Each wall is flat, endless, passes through zero and stands at right angles to its row. A trip goes straight from one point to another. Which walls does it cross, in order?
In the rows, 128 means zero.

Walls:
(1): [121 114]
(2): [191  51]
(3): [121  85]
(4): [ 83 122]
(5): [ 75 122]
(6): [154 156]
Trips:
[216 138] to [145 129] -> none
[ 85 177] to [103  77] -> 6, 1, 3, 2

Walls:
(1): [ 51 207  89 157 148 140 160 142  64  93 187 244]
(2): [117 165 168 137  89 191 154 149 107 109 144  30]
(3): [102 121  91 104 129 134 105  97 120 123 108 194]
(4): [179 147 155  50  83  64 212 121 135 135 131 177]
(5): [138 151 169 139 136 114 119  87 106 144  61 112]
(6): [136 135 115  87 124 163 165  57 140 161 126 162]
(7): [113 106  88  95  34 112  81 127 168 126 114 134]
Trips:
[ 95 135  80 177  82 219  67  63 185 195 125 162] to [120  72 182 104 166 142 125  76 113 138 213 107] -> 1, 2, 7, 3
[152  86 159 127  74  49 139  72 112 164  87 143] to [121 157 168 157 109 183 136 178 102 187  89 133] -> 3, 2, 7, 6, 4, 1
[118 141  93 163 145  42 131 101 146 135 129 151] to [155 114 141 117  93 120 139 118  93  76  69 139] -> 1, 2

Walls:
(1): [187 122  95 126  89  90 109 150 133 122 114 163 166 131 135 125 191  82
 148  86 192 147 117 115 111 147 127 145  96 110 100  84 120 145 117 208
 111  81 128 126 104 158 242 158 136  92 111 173]
(2): [109 156 162 193  76 195 161 102 164 201 135 220 169  80 104 147 160  97
  88 133  98 151 114  84 184 123  74  71 179 160 178 169  91 125 111 134
 106 164 141   7 215  95 152  94 182 102  41 112]
(3): [125 105 195  82 126  94  54 109 148 130 170  96  73 128 127  71  96 104
 113 153 117 139  67 100  53  95  84  58  97  70 135 194  88 131 100 114
 191 119 101 121 182 119  64 137 113 156 140  83]
(4): [154 193 145 154 162 102 167  70 173  92 141 205 169 137  89 135  93 173
 152 116  86 125 175 118 172 167  87  41 150 105  89  89  84 115 113  95
 172  96 158 135 138 208  97 104  49 139 109 128]
(5): [178  80 110 107  86 133 161  87  66 167 138 146 109 128 132  31  79 189
 100 197 167 133 214  85 124 113 107 135 156 147 135 120 171 149 143 106
 130 112 136  84 153 200 167  63 105 166 138 162]
Trips:
[146 157  40  33  34  37 135  89 180 125 120 125 117 192 126  82 193 118
 180  89 133 120  78  91 194 220 151 167  87 105 132 182 171 165 134 188
 152 129 138  99  67  98  49  66 123 143 124  70] to [201 130 124 240 125 126 141 131  82 180 100  96 154 143  85  63 133 106
 162 178 135 112  85 170 162 157 108 139 195 152 100 182  70 132 146 158
  98 160 158 168  93 162 147 136  68 107 192 137] -> 3, 4, 5
[101  29 157  92 122  87  92 167 107 170  89 137 152 128 146 198 131 153
 122 157 125 112 119 151 110 178  43 180  89 148 119 101 135 134 114 122
 169 138 231 182 157 117 157 121 132 101  91 114] to [138 104 184 124 135 113 134 212  97 125 179 141 179 138 115 116 111 114
 111 134 117 173 122 133  56 177 118 165 116 120 180 144 102 187 208 141
 190  76 137 188  89 140 226 128 110  49 190 203] -> 5
[184 173  63 118 143 182  92 179 185 110  95 115 134  59 174  70 122  52
 157 224 141 160 134  39 159 195 139  96 125 118 131 220 206 127  92 171
 140  94  43  89 166 185  99 136 122 153 117 124] to [132 158  71 108  94 146  60 137 154 112 156 115  67 122 152 136  98 130
 166  64  80 159  45 106 138 109  60 112 152 164  71  71 152 143 135 101
 165 160 153 101 147 160 166 125 168  82  60 134] -> 4, 5
[ 52 140  75 172 161 101 153 182  69  68 186 209  85 149 124 173 167 179
  71 106 113  80 103 149 163 148 105 185 206 106 118 144  79 173  79 125
  48 146  83 149 204  71 130 149 165 142 127 122] to [133 182 191  90 190 156 109  50 101 114 119  71 122 109 185  81 123  81
 125 127 121 133 128 158 107 128 140 116 123 156  95 145 127 122 109 191
 120 203 165  22 208 105 200  91  84  56 189  70] -> 3, 5

Walls:
(1): [197 126 149 108 117  99 124 118 148 131 121 106 152 179 225 154 137 123
  94 189 100 112 153 129 148  68 129  92 166 136 117 142  77 118 124  85
 150  78 137 213 109 158  98  67 123 168  94 153]
(2): [ 77 147 147  55 120 126 160  98  80 147  80 110 131 104 138  88 184 117
 120 110 136 133 125  52 121 107 126  80 102 174  67  66 153 154 146 172
 109 175 111  97 116  92 157 120 172 157 110  74]
(3): [153  86 108 174 134 173 156 157 133 168 162 201  96 102 159 132  89 114
 106 134  94 111 143  81 126  68 182 137 139 173  65 123 144 158 179 184
 181 144  60 107 131 123 194 136 144 127 171 164]
(4): [ 73  82  95 135 129 129 159 139 113  53 161 118 173  81 160 191 130 132
 118 147 140 112 116 104 173 121 113 119 130 108 125 162 130 110 160 167
 148  98 160 139 120 110  95 112 149 180 117  82]
(5): [156 110 127 149 148 154 119 152 176 145 100  70 131 144 114 104  78 142
 178 153  78 117 163 153  96 153 168 134 133  64 115  82  98 210 150 156
  85 108 189 126  85  87 141 167 121 115 129 114]
(6): [118  88 101 118 118 150 127 135 148 152  86 123  86  79 104 137 139 178
 138 144 127 150 184 143  81 122 175 135 196 140  98 150 128  84 115 154
 142 170 129 131 132 120 128 111  64 180 100 101]
Trips:
[ 51 150 121 103 113 103  95 109 111 122 122 166 133 133 152 181 168 173
 153 125  22 136 160 125  63  85 109 140 101 106 132 162  90  53 131 129
  71 137 115 146 153 160  94 146 145  98  53 150] to [141 130 119 118   7 154  68 117 134 150  97 105  69 116  43 150 147 155
 105 104 186  79  86  81 167 140 127 138  83 113 135  85 140 122 147 100
 128  78  76 118  92 145 121 104 136 124 143 125] -> 2, 4, 1, 6
[106 159 140 138 133 119  51  67 151 110 159 172 104  59 111 129 120 186
  85 136 104 117 140 144 114 126  99 150 109 125 104 103 109  85 111 104
 127 146 169 161 139 114 174 136 151 133 120 133] to [138  50 137  99  91  89  69 154 102 122 139 180 104 121  68 125 134 101
 116 151 164 111 162  71  79  78 150 127 185 127 115 164  93 140 115 148
 103 119  56  98 165 170 138 166 160 156  85  73] -> 3, 2, 4
[158 137 108 100 122  80 111 203 175 138 149 102  78 119 180 125 124 134
 180 153 125 121 104 149 128 142 155 193 113  66 116 139 134 164 126  88
 135 152 190 160 144 109 185 132 165 130 137 183] to [116 124 171 220 223 136 132 166 120 192 200 191 166 160 104  92  93 126
 101 148 134 106 138 190 189 115 141 144 140 203 125 123 136 147  63 114
 200 143 138 112 115  86 132  97 155 106 151 105] -> 1, 5
[156 167 140 117  93 131 189  57  78  95 110 149  83 127  58 150 143 116
 122 144 104 131  73 114  87 192 126 148 148 223 123 124  96  60 138 119
 160 157 163 151  80 129 142 160 136 192 131 105] to [ 86 136 127 192 139 111 101 124 113 164  73 141 117 138 132 149 162 172
 113 127  81 159 147 147 210 169 116 144 158 158 112  68 170 129  58 153
 104 177  95  73 120 119 112 122 122  99  33 110] -> none
[192 125 151 149 134 132 166  85 120 164 182 111 150 135 109  81 133  83
 143 117  44 112 180 137 180 166 124  85 173 163 101 137  92  94  66 146
 123 115 150  92 172 133 109 118 106 151 172 160] to [102 135 112 150  80 172  51 176 147 148 110 110 123 107 158 151  80 165
 111  74 159 168 116 126 150  85 134 163 152  80 147 182  97 116 100  90
  90 137  70 155 143 146 159 185 169 107  95 131] -> 5, 1
[151 128  92 164 132 127 159 108 146 133 118 115 150  98  64 123 176 174
 126 111 137 140 150 108 107 119 104 124  89 172  97 131 111 144 100  78
  93 118 143 114  89 116  73 137 128 134  68  88] to [122 139 131 170 102 143 109 114  64  63  99 114 129 149 176 226 140  91
 165 135 143 129  53 111 105 117 120 134  56 106 148 122 128 140  97  96
 137 125 119 142  83  74 132 137 111  95 109  70] -> 6, 5

Walls:
(1): [128 115 103  88 115 173 157 137  71 168 155 159 138 155 124 109 118 111
  86  90 134 118 186  97 145 126  82 116 133 114  58 131  97 116 144  40
 101 126 132 132 159  90  75 123  73  92 189 136]
(2): [197 143 118 185 152 126 116 154 137 157 169 141 141 138 151 213 130 106
 183 138 176 181 102  63  82 156 121 107 125 109 136 104  91 106 137 180
  91 150  87 130  89 139 121 145 121 124 149 117]
(3): [169 175 151  76  82 173  71 104 121  82 141 175 135 142  81 107 145 166
  99  76 129  92 106 145 168 168 118  98 137 165 119 121 112 136 106 162
 186  91 178 142 174 160  77 190  71 160 206 153]
(4): [151 111 122  92 169  55 150 130  45 142 121 128 141 114 160 184 129 116
 138 118 133 178  50  71  72 122 115  72  97 137 150  87  96 173 149 143
  89  97 159 112  89 134 110 101 123 157 156 116]
(5): [ 86 119  95  89  96 161 150 155 133 101 111 150 186 145  89 197 132 149
 144  87 101 150 136 108 107 154 114 159 129  81 134 135  96 151 113  79
 134 117 112  72 127  81 137 102  88 119 134 129]
Trips:
[120  91 103 187 163 154 109 123  74 190  54 104 119 141 194 139 162  99
 133 123  97  90 120 120 133 154 143 148 168 131 119 101  92  77 135  86
 135 117 128 160 161 105 123 117  98 126 151 135] to [114 136 136  88 124 123  92 124  88 159 156 147 127 157  98 101 132 130
  95  64 149 180 112 142 167 126 176 124 150 200 174 116 160 120  61 124
 125 129  98  60 113  82 126 160 151 117  68 132] -> 2, 4, 5, 3, 1
[149 132  84 104 173  90 142 129 134 172  86 129  82 120 177 157 173   7
  89 120 132 104 138 102 155 190 144 149 137  24  87  85 121 135 146 105
 140 149  99 176 113 110 112 120 173 142 162  56] to [109  52 102 116 154 150 106 109 149 166 151 126 138 114 220 119  98  65
 109 136 116 101 160 147 187 124  80 165 149 192  94 149  74 150 141 114
 145 142 190 183  95 105  84  48 140 111 109 119] -> 2, 4
[ 90 141 104 133  57 143 111 130 136  97 145 102 140 144 111 188 120 175
 155 119 174  95  71  90 151  85 140 188  68 126 106 164 135 159 134  96
 104 108 126 123 122  94 134 144 188  25 115 124] to [112 140 127 105  82 151  82 127 108 150 138 147 114 155 151 103 121 161
 122  73 153 107 100 103 128 152 121 117  76 149 134 118 132 162 107  90
  99  28 119 207 106 174 120 136 177 168 188 132] -> 1, 3, 4, 5
[ 97 149 103  78 115 121 126 107 102 148  97  75 159 173 208 106 149 106
 109 112 134  79 123 138 110 136 144  85 118 141 139 137 149  99 112  75
  82 109  63 160 113 139  39 214  68 115 118 150] to [145 105 121  99 212 127 102  45  84 142 175  76 114 121 110 157 110  97
 170 103  87 128 157 146 136 123 144  47 102 106 151 186 174 160  98 103
 134 154  72  96 112  92  85 154 192 143 167 128] -> 3, 2
[179 134 123 102  75 104 154  89  90 123 124 123  97 136  89  84  73 175
 150 112 113  94 126 146 138 219 151 153 114  94 180  68 127  47 108 161
 152 109  74 104 142 167  96  94  99 132 118 183] to [143  70 154 209  95 156 215 153 187 169 152  93 151 129 106  97  81 139
 144 180 158 177  96  78 147  83 102 165 169 113 104 123 162 119  97  98
 138  59 117 149  75 187  98 159 123 139 128 102] -> 5, 2, 3
[113 135 149 137 116 140 140 101 188 164  85 144 114  86 177 142 179 127
 149 110 177 149 130 127  97 155 104 153 129 113 112 158  89 169 112  89
 127  78 179 137 126 109 151 146 104 116 121 146] to [203 117 130 141 132 123  87  71 127 161 139 163 166 161 182  65 206 107
 101 146 146 115  92 102  98 116 129 115 114 141 136  97  65 126 175  68
 144 204 163 163 146 122 136  53  66 103 160 143] -> 3, 5
[143 155 155 132 134 161 120 117  79 106  87  97 147 126 177 139 137 128
 149 178 181  82 103  88 140 209 193 130  71 172 108 119  92 158 175 156
 153 106 164  83  63 167 105  73 129 143 153 183] to [121 130 134 121  96 104 147 139 135 106 131 107  90 103 180 109  56  98
 106 111 183 102 104 163 166 185 196  66 155 150  95 110 102 158 106  83
  97 155  89 124 142 187 136 118 115  86 160 107] -> 1, 2, 4
[157  57 212 143 141 165 116 138 125 161 129  60 127 140  94  94 163 100
 106  97  89 147 153 137 130 162  92 100 172 100  93 154 168 144 118 136
 127 111 136 103 110 114 198 147 167 147 119 141] to [165  96 119  93  73  78 109 116 150 105 150 162 108 152 127 165 122 135
 121 128 123 114 146 119 108 207 123 142 126  92 107  84 132  51  92 112
 156 118 188 175 110 147 167 171  87 142 140  66] -> 3, 1, 5, 2

Walls:
(1): [132 143 159 163 144 168 120 149  94 103 141 173 100 212 172 135  78  57
 123 125 175 159  98 100 193 188 151 135 148  93 153 155 161 178 139 122
 115  84 143 147 147 135 115 165  70 195 126 145]
(2): [134 119 142 140 130 186 179  99 108 170  97  91 144  90 142  87 163 138
  64 194 162 115 117 112  63 109  68 140 156 160 119 141 125 169 109 100
  92 115 155 149  99 142 150 103 142 137 153 115]
(3): [206 109  74 161 142 110 101  76 119  88 127 145 167 110 105 150  88 177
 114 116 108 148  93  85 189 128 109 120 152 120 125 128 188 171 139  99
 150 123  96  37 143 140 137 164 120 143  73 108]
(4): [114 146 160 182 193  90  64 133 170 158  85 148 152  80 155  87  94  93
 124 125  79 174 176 164 180 112 135  69 104  83 145 151 166  95  76  99
 137 110 192 191 127  56  80 148 137 131 161 143]
(5): [111 142  82 162  61 189 137 101 178 152 148 121 157 139 145 156 136 150
 162 211 114  87 158 134  64 146 178 126  97 146 134 125 114 220 115  99
  95 123 125  93 112 142 147  75 141 113 111 213]
(6): [163 177 148  89 204 149  98 118 150 159 155 152   7 113 153  84 124  89
 151  71 191 165 155  55  74 117 143 103 161 132 185 136  77 136 129  81
 146 118 121  79  88  98 134 186 104 129 157 103]
(7): [149 119  78 129 191 166 153  69 130 122 103 109  94  98  86 108 127  99
 169 113 197 135 101 152 100 119  86 107 106 139  98  90 164  70 160 116
 144 124 143 109 128  98 139 122 139 122 158 128]
(8): [146 125 131  66 110 132 113 112 166 120  46 119 188 158 124 129 148  96
 108 179 153 180 210 150 141 117 133 143  92 152 169 147  94  97 122 153
  95 128 185 130 202 113 100  80 112 157 186 150]
(9): [138 110 166  88 180 118 122  90 113  88 112  67 132  88  96 128 173 161
 141 130 134 102 140 176 134  59 142  93  93 152  59 173 209 153 145 110
 168 135 175  97  71 121 157 120  63 119 144 182]
Trips:
[123 127 166 151 156 181 154 157 100 183 154 126 175 103 202 150 136 173
 146 146 124 170 107 101 146 119  99 148 113 170 179 106 115 189 110 166
 134 176 150 115 145 130 134 113  95 160  45 151] to [120 140 110 158 146 149 118 122 140 136 137 138 162 118  71 157  96 191
 110 106 135 113  71 132 140 107 130 161 175 131  77 124  52  96 159 144
 178 114 111 165  94 138 168 109 164 105 113 100] -> 1, 5, 7
[111 163 109  66 162  51 106 150 114 113 201 110  86 140  70 135 164 129
  73 118  89  64 143 123 113  87 137  92 142 151 123 123 130 149 130 159
 143 137  84 157  97 127 123  95 119  91 136 109] to [ 79 107 139 108 114 115 104 140 102 123  93 124 116  85 188 131  63  88
 168  79 197 119  61 153 109 100 109 118 127  97 113 142  84  96 138 136
 124 144 163 135 148 109 145 152 120 157 136 137] -> 7, 4, 1, 9
[118  83 184 109 163 194 153 143  51 139 125 149 102 179 158  95 156 172
 145 171 113  55 115 165 107 162 178 141 131 182 168 150 172 155  73 100
 144  21  69 144 111  96 121  88 150 124 149 130] to [ 77 118 132 108 106 180 168 117 160 165 111  44 121  90  86 140  88 122
 129  88 151  82 118 123  99  88 137  93 106 127 130 112 156  98 127 104
 107  86 136 157 118 111 102 122 157 117 125 163] -> 7, 1, 4
[137  71 145 111  69 178 144 109  81 125 108 156 112 146 134 160  96 104
 135 107 137 108 114 134 192 111 144 119 188 115 136 170 157 129 114 163
 126 154  79 157 175 123 139 180 152 106  98 147] to [118 108 101 140 113 133 158 145  85 114 105 143 114  96 167  83 123 111
 107 169 122 104 145 125 120 136 152  83 151 155 115 140 148 178 152 105
 100  85 153 133 170  98 135 148 130 170  93 108] -> 2, 5, 4

Walls:
(1): [ 89 151 107 191 149 120 121  94 154  74 153 122 126  76 150 130 153  79
 125 164  85 130 191 169 123 102 151 111 138 139 158 111 133 171 136 130
 153 106  94 115 119 174 147 150 144 104 169 147]
(2): [153 131 183  71  94 112 145 117  69 109  85 195  94 147 140 131 191  71
 114 124 104 159 118 132 151 190 148 134 151 127 132 148 117  79 138  92
 149 105 171 143 154 182 163 140 116  70 116 168]
(3): [220 120 168 133 194 129 151 149 148 118  78 132 121  70 134 119 133 136
  98 119  51 123 113  75 139 180 156  73 154 127 143 151 108 121 152 172
 112 154 153 147 121 134 114 126  92 140 109  80]
(4): [131 123  97 127 146 159 122 226 152 146  93 163 120  65 202 133  94 138
 120 164 121 179 164  80 141 133 165 167 152 127  89 148 137  69 129  14
 171 128 128 145 132 151 142  68 154  78 105 145]
(5): [ 94 156 167 166 119 156 154 169 163  91  93  60 119 105  79 112  89 114
 112 149 140 192  82  68 229 150  74 156 104 132 162  94  93 127 166 117
  79 121  99 168 128 134 104  93  57 148 216 186]
(6): [110 144  89 197 150 136 130 120 162 143 131 146 163 176  31 105  98  55
 134  85 110  76 179 142 102 103 111  39 101 154 112 200 104  94 141  97
 128  83 118 138  44  73 169  71 136 165 160 178]
(7): [179 130  93 136 189  78  36 162 124 155  95 178 119 147 114 106 131 115
 233 120 151 120 157 134 125  66 155 158 110 169 127  63 141 191 118 101
 124 110 117 139 170 163 143 114 133 164 162 123]
(8): [178 154 124 153  94 101 115 103 132 152 155 128 120 165 144 130  68 122
 106 166  21 109 158  77 126 216  86 120 196 105 113 135  90 145  86 121
 188 180  89  57 156 105 129 157 111  86 143 157]
Trips:
[167  72 155 197 149 160 115 189 196 142 150 120 138 130  94 102 117 128
 131 141 183  99 150 119 191 103 153 132 116 207 170  88 125 131 179 131
 169 129  85  51  97 210  89 118 158 128 109 130] to [195 126 166 149 206  99 153 138 125 177 128  98 165 113 208 112 146 106
 173 147 122  99 121 174 157 127 147  66 139 155  57 116 173 141  57 136
 160  57 187 129  94 122  89 159 127 180 115 104] -> 5, 4
[146  94 155  84  93  75 126 138  92 125 157 147  99 148 108 101 168 141
  87 121 145 135  51  86 175 138 126 108  83 172  57 110 102 132 129 129
 127 141 109 123  94 136 171 106  99 181 101 161] to [104 135 159 188 108 121 153 144 132 176 141  89 157  52  82  70 119 143
 170 139 176 146 121 108 180 100 117 138 107 120 105 122  75 153 134  80
 125  78 122 204  98 124 164 163 154 122 135 145] -> 6, 3, 7, 4, 2, 1

Walls:
(1): [157 116 110 200 102 110 158 125  97 178 132 134 202 147 120 110 122 130
 233  81 107 152 142 176  91 106 155 128 109  64 194 120 134 161 126  92
 158  86 116 168 186 166 144 115  80  96 137 102]
(2): [110  70 141 127 176  56 178 138 130  87  90 123 133 135  98 130  94  61
  91 237 182 129 112 140 137 199 163 113 104 153 126 127  52  67 169 183
 170 163  49 206  87 171 148 111 181 216 164 217]
(3): [147 113 123 124 169  66 135  89 123  98 145 167 228 118 124 108 115  64
 116  93  70  83 106 217 201 129 176  84 127 178  70 140 147 166  88 104
 124 134 162 186 128  52 204 133 133 107  99 175]
(4): [142  89 155 166 225 101 163  95 128 122  45 222 143 213 151 141 153  63
 121 111  37 134 163  81 121 102 141 119 125 158 143 149  62  66 159 127
  60 164 144 157 106 106 141 101 171 190  83  97]
(5): [160 115 120 113 178 142 122  48 142 119 173 178 234  97  96 139 175 117
  65 146 193 182 166  90  94  90 115  57 195 152 140 186  75 139 162  82
  64 116  91 174 114 141  70 129  96 117 175 156]
(6): [115 107 145 109 117 154 165 169 101 137 149 120 123  85 139 170 149 146
 158  79 103  22 184  80 125  67 182  26 170 124 150 149  43  71  86 182
 146 101 135 153  89 161 189 121 134  41  48 105]
Trips:
[156  27 137 138 146 134  92 143 131 136 133 170 128 157 157 203 121 147
 155 125 137 121 148 159 123 117 156 162 106 152 116 122  68 184  81 141
  64 140 140  86 109 114 109  83 139  38 154 113] to [152 141 108  90 138 133 138 152  76 167 219 178 113 149 163  70 128 166
 119 119 178 157 135  56 143  26  93 188 142  76 114 177 172 165 142 125
 121  75 139 236 222 129 157 183 125 191 217  41] -> 3, 6, 4
[ 75  71 124 134 204  99  83  97  83 199 201 100  85  83 149 109 145 110
  64 134 170  17 105 145 152  65 148  81  73 117 138 142 116 106 112 152
 116  11 171 102 130 104  94  47  78 100 119  78] to [118 178  94 132 166  88 141 143 144 105 190 147 101 188 214  47 109 114
  87  39 143 143 142 140  58 125 159 110  77 213  69  79 104 167 167 141
 100 149  48 151 134 159  95  63 103 105 208 175] -> 2, 6, 4

Walls:
(1): [170 155  86 118 157 134 114 170 113  99 129 129 151  70 167 108 120  80
 101 104 132 144  98 117 186 147 133 104  82 151 198 111 145 160 110 169
 109  67 187 124 127  90  40 121 118  38 114 152]
(2): [ 56 150  89 112 153 105 134 173 166 162 168  90 101 131 102 131 138 134
 113 176 157 147  87 121 192 208 113 115 120  82  69 181  90 202 116 169
 111 151 186  91 143 126  85 140  98 184 108 144]
(3): [ 92  84 180 150 155 124  97 136 125 195  99  80 141 114 112 133  69 153
 170 127 167 158 109 193 153 163 117 119 137 145 143 133  67 194 148 110
 216 148 146 186  94 101  86  73 121 178 140 123]
(4): [154 162 186 191  96 136  69 126 104 121 203 112  49  91 116  87 118 110
 112 172 123 164 123 134  97 152 157  89 114 143 138 148 131 132 136  87
  84 142 109 112  74 207 131 157 144 218 129 109]
(5): [209 194 135 124  89 126 146 126 188 124 134 125 154 184 127 134 135 128
  86 165 112 112 189  95 117  94 106 101 184 174 112 140 136  71 137 148
 124 164 137 180 197 115 106  85 120 104 141 138]
(6): [112 181 138 112 139 124 129 152 130 123  99  77 145  94  66 103 162 166
 100 203 164 142 133 108  86  90 110 176  37 164 151 150  94 141 151 169
 103  92 156 116  77 127 138  78 109  97 168 132]
(7): [161 194 123 111 106 116 127 158  75 167 148 143 144 147 156  75 116 189
  93 115 117 160 139 170 142  94  83 144  61  92 158  79 171  89  53 118
 143  35 155 155  91 180 116 151 121 164 142 146]
(8): [108  94 144 124 188  93 152 161 172 143  97 129  99 163 128 122 145  60
 110  68 143 115  92 117 160 119 133 143 103 186 140 102 161 101 129 118
 135 105 173 143 138 161 115 166  55 167 111 152]
Trips:
[128 182 142 132 232 118 149 160 169  78 155 169 133 141 165 116 154 129
 103  97 119 102 118 127  86 144 132 132 155 136  87 146 141 170 126 146
 135 160 103 154 145 187 152  53 144 107 133 124] to [121 128 164 112 118 165  86 163  58 113 167 112  63 151 146 107 130 129
 120 134  67 177  94 183 171 117 111 121 108 161 182 161 144  54 141 185
 146 131 123 133 124 180  81 177 130  68  75 143] -> 1, 4, 2, 7, 5
[154 193 152  78  83 147  90 122 173 225 100  98 130 119 136 116 149 127
 147 129 162 118 134 166 128 132 100 173 129 176 102 111 119 117 172 135
 185 192 123 128 168 129 109 117  86 122  99 103] to [140 150 121  89 148  87 140 157 159 120 100 102 224 160 136 101 118  66
 153  95 159 101 179 123 175 145 150  98 125 118 186 168 123 126  39 111
 164 144 119  49  54  62  46 118 136 116 169 119] -> 1, 7
[172 161 126 159 106 164 101 141 133 111 193  91 116 120  75  95 144  87
 162  95 125 125 119 137  69 128 143 147  51  95 110 156  99 215 172 158
 198 195  94 162 140 156  83 141 157 109  95 145] to [121 109 125 157 170 180 131 128 115 123 130 191 105  90  44 115 190 107
 128 104 106 164  92  94 193 144 151  83   7 195  73 174 103 164 185 129
 122 156 140  56 104 131 143 166 190  91  82 134] -> 3, 8
[117 108 138 116 146 149  83 119 141  96 155 146 133 152 201 164 124 130
 157 104 172 110 146 152 118 129 124 204  90 135 169 122 132 117 141 182
  99  73  71 128  81 158  87 120 115 227 122 123] to [ 69  55 150 106 144 127  71 157 157 148 131 104 129 139  67 160  45 126
 116 111 106 113  88 135 144 135 159 100 101 128  44 158 145 102 116 157
 163 104  88  81  80 151  97 154  36 129 137  97] -> 2, 6, 7
